Every row gives one point. Before rounding, the points of a table are all equally far from one centre. They may lie mostly on one side of it. Where is the centre, to within rounding?

Points (8 x 2)
[[-28,60],
[20,18],
[16,32],
[-41,58],
[-22,60],
[19,22],
[8,44],
[-4,54]]
Centre: [-27,13]

Points (10 x 4)
[[-2,-40,-9,-8],
[16,-48,1,-18],
[4,-45,-9,1],
[-6,7,-19,10],
[16,15,-29,-8],
[60,14,1,1],
[14,-20,-34,2],
[23,-41,10,-32],
[-6,-33,24,-15],
[2,-32,-23,-8]]
Centre: [23,-8,7,-4]

Points (13 x 9)
[[-16,54,23,-18,-24,-8,14,13,-4],
[-53,60,9,6,-20,15,11,-7,-10],
[-35,53,16,-18,12,1,-1,-14,3],
[-17,54,-17,9,-33,15,32,15,9],
[-20,35,-42,2,-15,-14,14,9,9],
[-21,40,11,36,-8,-16,12,3,-22],
[-60,3,-16,22,-23,18,5,-5,-4],
[-34,25,6,5,-10,14,-6,16,-34],
[-26,45,-13,-21,-26,8,-12,22,0],
[-43,55,-16,7,-31,24,-13,-18,11],
[-41,51,21,7,3,28,9,-19,-8],
[-8,59,-15,-16,-26,13,-5,-4,25],
[-11,48,-21,0,6,13,-23,3,21]]
Centre: [-22,24,3,8,-16,5,6,-6,11]

Points (16 x 12)
[[16,-19,12,41,-9,-6,34,-17,1,20,23,49],
[13,-26,-3,6,-8,16,24,-23,17,7,-9,31],
[-11,-6,32,11,-14,-9,13,-27,34,-6,23,23],
[10,14,24,23,-26,-15,13,-28,13,15,28,43],
[30,-17,0,27,-6,-9,35,-45,10,24,-7,17],
[-3,14,4,54,-8,-12,19,-22,23,10,11,34],
[-14,-6,27,24,-2,-10,29,-24,34,14,21,23],
[3,-3,27,58,-8,-2,35,-30,12,0,10,41],
[24,-50,39,10,-11,-4,13,-10,8,-6,3,34],
[4,-26,24,18,-19,21,27,-16,24,27,7,35],
[6,-13,24,50,-23,16,13,-25,12,5,31,40],
[-18,-5,20,35,1,-4,24,-32,29,-16,5,25],
[23,-24,42,60,-3,2,11,-38,21,-10,-6,8],
[9,-7,21,21,7,5,8,-18,39,-2,-2,40],
[1,14,36,52,1,3,39,-28,6,0,6,25],
[11,-15,23,35,-5,-7,31,-17,36,8,-3,41]]
Centre: [3,-13,25,30,-9,-8,1,-20,-7,12,-3,14]

Points (25 x 20)
[[38,2,-35,41,-2,-12,28,-7,-11,-19,-20,-10,-10,23,0,-13,1,-33,-20,-29],
[18,-2,-20,10,-11,-27,23,-16,-18,-6,4,-42,-12,48,-4,-17,-9,-30,-6,-30],
[46,-6,-29,39,6,-7,29,6,-21,-8,-5,-30,10,25,20,4,20,-19,15,-37],
[32,15,-36,38,1,-9,30,-4,-16,11,19,-39,2,38,-4,4,5,-11,-15,-20],
[40,13,-21,39,17,-7,0,-21,0,-2,-26,-38,25,23,16,-23,-10,-11,-1,-39],
[49,8,-18,4,1,0,17,-9,-35,-18,-17,-16,0,25,-22,-24,-2,-40,-4,-25],
[49,13,-13,43,15,11,21,-6,-22,-9,17,-32,19,45,-2,7,6,-24,0,-14],
[44,-2,-15,30,16,-6,22,-16,-7,-4,-12,-47,13,8,-2,-20,18,-20,-13,-10],
[52,22,-35,36,6,-1,24,-26,-31,-15,-5,-34,6,35,16,-25,-2,-7,-9,-29],
[30,14,-18,17,26,3,30,-19,-10,-23,8,-34,-16,37,3,-27,18,-13,-12,-27],
[37,14,-8,6,-2,-9,25,-9,-6,-14,-1,-37,-9,48,-7,-4,10,-41,-2,-19],
[52,10,-26,22,8,1,21,-4,-26,-9,26,-21,-4,16,2,-6,4,-29,-17,-37],
[35,9,-28,40,2,-37,30,-6,-30,4,22,-32,0,22,5,-15,-2,-23,-21,-24],
[33,3,5,19,-9,-7,20,-14,-22,-14,4,-35,2,43,-17,-25,16,-29,-11,-17],
[60,18,-22,31,20,-30,26,-8,-15,1,-10,-38,10,35,0,-20,-5,-21,7,-23],
[56,5,-24,33,11,-9,21,8,-15,-30,1,-25,-4,24,-1,8,9,-24,-8,-35],
[45,6,-20,28,-7,-10,25,-19,-52,-24,-5,-22,-2,22,24,-12,8,-22,6,-44],
[37,7,-32,41,21,-15,16,-2,-30,-17,-11,-44,-10,21,9,-16,8,-22,-9,-29],
[25,5,-15,30,1,-8,33,-24,-23,-24,-1,-22,16,36,-17,-14,16,-45,-2,-27],
[44,5,-4,48,0,-13,1,-39,-18,-17,0,-30,7,28,-31,-14,15,-4,-9,-15],
[34,24,-34,48,4,-12,42,-22,-32,-2,6,-22,-5,11,1,-19,22,-14,-9,-23],
[44,14,-6,45,7,-9,12,0,-24,-28,-4,-21,5,26,2,-13,20,-35,-11,-36],
[34,17,-14,26,14,-6,19,-7,-21,8,-1,-40,11,38,-15,2,6,-46,11,-20],
[34,-2,-24,25,1,-16,29,3,-22,-17,14,-41,15,33,-5,-11,8,-37,-11,-22],
[53,20,-21,41,-6,-26,27,-14,-3,-4,-4,-28,5,37,-6,-25,8,-21,-14,-14]]
Centre: [14,15,-17,15,5,-18,2,-12,-17,-15,3,0,8,16,9,-5,-4,0,16,0]
